Rows are points. Each copy is the shape, with its points in the same order, turned, moved and blurred by noise. Say if it was mirrored as well.

Shape (8 x 2)
[[ 0.11 -0.33]
 [-0.36 -0.32]
 [-0.43  0.41]
 [-0.08  0.12]
 [ 0.29 -0.31]
 [-0.42  0.37]
 [-0.08 -0.36]
 [-0.18  0.35]]
Copy 1 (8 x 2)
[[-0.29 -0.16]
 [-0.18  0.34]
 [ 0.55  0.28]
 [ 0.18 -0.03]
 [-0.29 -0.31]
 [ 0.49  0.26]
 [-0.28  0.06]
 [ 0.43  0.03]]
Copy 1 is: only turned
Copy 2 (8 x 2)
[[ 0.43  0.03]
 [ 0.40  0.53]
 [-0.38  0.37]
 [-0.01  0.12]
 [ 0.51 -0.08]
 [-0.32  0.47]
 [ 0.48  0.28]
 [-0.21  0.25]]
Copy 2 is: mirrored
Copy 3 (8 x 2)
[[-0.01 -0.35]
 [-0.45 -0.14]
 [-0.23  0.56]
 [ 0.00  0.14]
 [ 0.15 -0.40]
 [-0.23  0.52]
 [-0.20 -0.29]
 [-0.01  0.39]]
Copy 3 is: only turned
Copy 4 (8 x 2)
[[-0.32  0.24]
 [-0.66 -0.13]
 [-0.08 -0.68]
 [-0.15 -0.18]
 [-0.18  0.34]
 [-0.09 -0.54]
 [-0.49  0.06]
 [ 0.02 -0.40]]
Copy 4 is: mirrored

Shape (6 x 3)
[[ 0.27 -0.18  0.28]
 [ 0.22  0.11 -0.02]
 [-0.14  0.28  0.36]
 [-0.14  0.38  0.49]
 [ 0.22 -0.21 -0.51]
 [ 0.58 -0.06 -0.04]]
Copy 1 (6 x 3)
[[-0.30  0.03  0.55]
 [ 0.19 -0.05  0.28]
 [-0.30  0.36  0.09]
 [-0.26  0.60  0.14]
 [ 0.20 -0.56  0.22]
 [ 0.28 -0.22  0.69]]
Copy 1 is: only turned
Copy 2 (6 x 3)
[[ 0.36 -0.26 -0.28]
 [ 0.32 -0.09  0.07]
 [-0.02 -0.50  0.12]
 [-0.01 -0.63  0.21]
 [ 0.30  0.53 -0.08]
 [ 0.64  0.02 -0.08]]
Copy 2 is: only turned

Shape (11 x 6)
[[ 0.09 -0.33 -0.27  0.31 -0.14 -0.47]
 [-0.38 -0.10  0.24  0.50  0.19 -0.12]
 [-0.46  0.31 -0.12  0.34 -0.30 -0.09]
 [ 0.12 -0.04  0.25  0.63  0.01 -0.47]
 [ 0.38  0.19 -0.28  0.10  0.18  0.40]
 [ 0.36  0.03  0.22 -0.30 -0.20 -0.26]
 [-0.39  0.20 -0.02  0.53  0.26 -0.42]
 [ 0.39 -0.28  0.47 -0.04 -0.11 -0.51]
 [ 0.41 -0.51 -0.01 -0.24 -0.35  0.21]
 [-0.47 -0.31  0.36  0.02  0.28  0.10]
 [-0.26 -0.33 -0.13  0.41  0.40  0.17]]
Copy 1 (11 x 6)
[[ 0.02  0.24 -0.24  0.29  0.21 -0.73]
 [-0.35  0.67 -0.14  0.17  0.46 -0.13]
 [-0.54  0.17 -0.35 -0.26  0.26 -0.23]
 [-0.22  0.58  0.24  0.13  0.29 -0.58]
 [ 0.24 -0.25  0.13 -0.02  0.53  0.09]
 [ 0.16  0.10  0.14  0.13 -0.36 -0.17]
 [-0.22  0.73 -0.22 -0.24  0.49 -0.35]
 [ 0.11  0.47  0.29  0.41 -0.32 -0.39]
 [ 0.14 -0.30 -0.04  0.69 -0.11 -0.08]
 [-0.17  0.65 -0.29  0.40  0.26  0.32]
 [-0.04  0.40 -0.27  0.36  0.77  0.01]]
Copy 1 is: mirrored
Copy 2 (11 x 6)
[[-0.54  0.40 -0.06 -0.30 -0.26 -0.08]
 [-0.41  0.15  0.33  0.22  0.25  0.12]
 [-0.57 -0.36 -0.10  0.03  0.04  0.24]
 [-0.61  0.39  0.19  0.32 -0.28  0.00]
 [ 0.13  0.11 -0.61  0.25  0.04 -0.27]
 [ 0.18  0.07 -0.01  0.01 -0.69  0.05]
 [-0.66 -0.07  0.30  0.16  0.12 -0.23]
 [-0.02  0.46  0.31  0.06 -0.72  0.08]
 [ 0.33  0.46 -0.39 -0.27 -0.36  0.32]
 [ 0.12  0.12  0.46  0.00  0.31  0.22]
 [-0.19  0.34  0.04 -0.02  0.52 -0.10]]
Copy 2 is: mirrored
